Rows are points. Each copy is the shape, with its points in the same order, stretched, turned, moved and blurred by noise. Is it also mirrored, or only turned?
In the rows, zero is written as 128.

Shape (6 x 3):
[[121 155 139]
 [107  78 166]
 [172 156 110]
 [112 117 128]
 [166 135  93]
 [ 80 140 117]]
Copy 1 (6 x 3):
[[ 91 116  83]
 [168  73 132]
 [ 74 149 149]
 [145 129 111]
 [ 96 156 164]
 [138 154  57]]
Copy 1 is: only turned
Copy 2 (6 x 3):
[[118 140 156]
 [203 160 122]
 [ 88  88 145]
 [142 143 119]
 [ 92  84 121]
 [127 171 112]]
Copy 2 is: mirrored

Shape (10 x 4):
[[156 133 152  96]
 [138 138 162  82]
 [143  96 114 109]
 [149 136 121 101]
 [149  82 128 119]
 [164 114 117 206]
 [154 122 125 104]
 [ 87  89 226 121]
 [112 111 128 136]
 [ 83 118 115 122]]
Copy 1 (10 x 4):
[[202 139 137 109]
 [209 154 147 106]
 [147 137 109 104]
 [185 139 123 134]
 [142 126 118  85]
 [ 92  73 140 144]
 [174 136 122 122]
 [171 154 219  32]
 [130 147 152 112]
 [129 163 157 117]]
Copy 1 is: only turned
Copy 2 (10 x 4):
[[133 103  78 114]
 [114 115  76 119]
 [155 143  92 113]
 [146 121 103 108]
 [152 149  87 134]
 [174 110 181 149]
 [154 125  98 118]
 [ 55 154  70 196]
 [122 156 121 125]
 [106 185 131 113]]
Copy 2 is: only turned
Copy 3 (10 x 4):
[[132 163 149 153]
 [146 156 163 157]
 [129 161 130 104]
 [120 157 149 136]
 [155 158 112  95]
 [118 105  74 129]
 [130 165 141 127]
 [218  97 141 151]
 [139 116 135 110]
 [136 110 150 101]]
Copy 3 is: only turned

Shape (10 x 6):
[[103 124 130 108 151 140]
 [119 113  82 113   7 129]
 [149 153 133 110 156 147]
 [ 95 112 133 140 141 114]
 [152 118 103 136 159 148]
 [122 126 119 116 170  88]
 [153 197 114 156 166 116]
 [161 115 137 125  70 137]
 [124 133 131 146 153 140]
 [121 150 118 132 168 118]]
Copy 1 (10 x 6):
[[117 126 173 133 129 103]
 [112 178  75 170  89 178]
 [102 135 125 112 146 111]
 [169 120 164 139 115 115]
 [101 117 144 108 127 134]
 [144 155 175  90 135 122]
 [143 127 117 104 198 150]
 [123 145  67 119  96 134]
 [136 101 147 133 141 117]
 [138 120 161 110 154 126]]
Copy 1 is: mirrored
Copy 2 (10 x 6):
[[141 120 113 115 123 156]
 [168 232  54 180  71 121]
 [156 134 157 111 106 159]
 [125 132 101 121 142 129]
 [171 126 141 147 133 136]
 [143 135 119  87 149 137]
 [114 173 184 119 149 150]
 [170 173 112 147  81 102]
 [129 119 138 131 129 136]
 [127 135 143 105 143 155]]
Copy 2 is: only turned
Copy 3 (10 x 6):
[[118 127 164 137 103 163]
 [194 196  35 155 135 124]
 [ 82 111 142 128 130 156]
 [136 132 177 131  86 117]
 [118  83 153 107 148 129]
 [112  76 151 148  65 120]
 [ 72  93 157 180 130  92]
 [128 171  82  88 135 127]
 [112 126 174 122 126 122]
 [101  96 171 156 100 123]]
Copy 3 is: only turned

Shape (14 x 8):
[[ 86 119  80 111 108 121 144 143]
 [ 75 112 141 108 123 125 166 122]
 [119 144 178 148 113 123 117 171]
 [112  99 147  59 121 131 136  80]
 [111 167 135  86  47 122  79 110]
 [197 128 103 125 148 116 116 142]
 [ 67 109 117 156 158 126 153 175]
 [145 129 154 134  96  86 113 124]
 [ 95 122 113 122 133 142 146 135]
 [153 157 101  84 137 123 128 114]
 [139  79 110 194 151 146 115 128]
 [133 165  94 138 138 115 159 124]
 [136 135 165 182 155  85  80 156]
 [ 93  91 136 118  91 122 140 112]]
Copy 1 (14 x 8):
[[ 78 108  80 133  95 142 116 132]
 [ 98  89  96 151 100 166 166 114]
 [ 74 167 157 136 123 102 171  81]
 [146  88 127 159 156 190 140 114]
 [ 97 180 116 209 201 124 113  98]
 [148 161 174  96 126 107  80 129]
 [ 63 101  74  81  65 118 176 131]
 [134 183 134 145 140 138 121  83]
 [ 97 103 107 125 104 138 148 144]
 [144 105 139 148 149 127  90 131]
 [139 190 113  50  98 124 164 168]
 [140 101 105 150 114 110 115 132]
 [128 195 125  70 133  78 159  83]
 [108 137  95 150 113 181 153 120]]
Copy 1 is: mirrored
Copy 2 (14 x 8):
[[188 152 152  94 179 142 141  86]
 [183 127 165 150 163 100 116  76]
 [122  86 143 126 176  87  93  89]
 [148 137 162 184 108 138 133  61]
 [150  73 141 134 108 163 124  39]
 [ 71 146 138 119 138 186 128 164]
 [182 137 149 100 205  78 125 123]
 [ 95 112 170 107 137 129 107  85]
 [168 131 132 131 160 122 125 112]
 [140 125 145 156 127 184 131 135]
 [ 98 174  89  75 123 114 144 146]
 [162 140 152 109 146 153 113 156]
 [ 81  93 142  91 139  95 128 138]
 [152 149 152 117 142 110 124  49]]
Copy 2 is: only turned
Copy 3 (14 x 8):
[[156 132  94 119 140  89  60 169]
 [117 118  75 115  84 132  80 145]
 [ 92 108 103  87 116 112 127  98]
 [114 166 117 119  70 136 123 161]
 [129 114 119  41 128 107 148 200]
 [123 165 166 179 169  92 153  98]
 [144 136  64 118 125 102  54 102]
 [112 102 115 128 133  86 165 131]
 [144 139  94 115 116 128  81 132]
 [124 170 135 131 162 135 133 146]
 [180 138 114 171 131  84 116  58]
 [152 119  95 149 175 139 115 120]
 [124 137  97 110 159  81 180  58]
 [135 108  92 121  87  96  91 147]]
Copy 3 is: mirrored
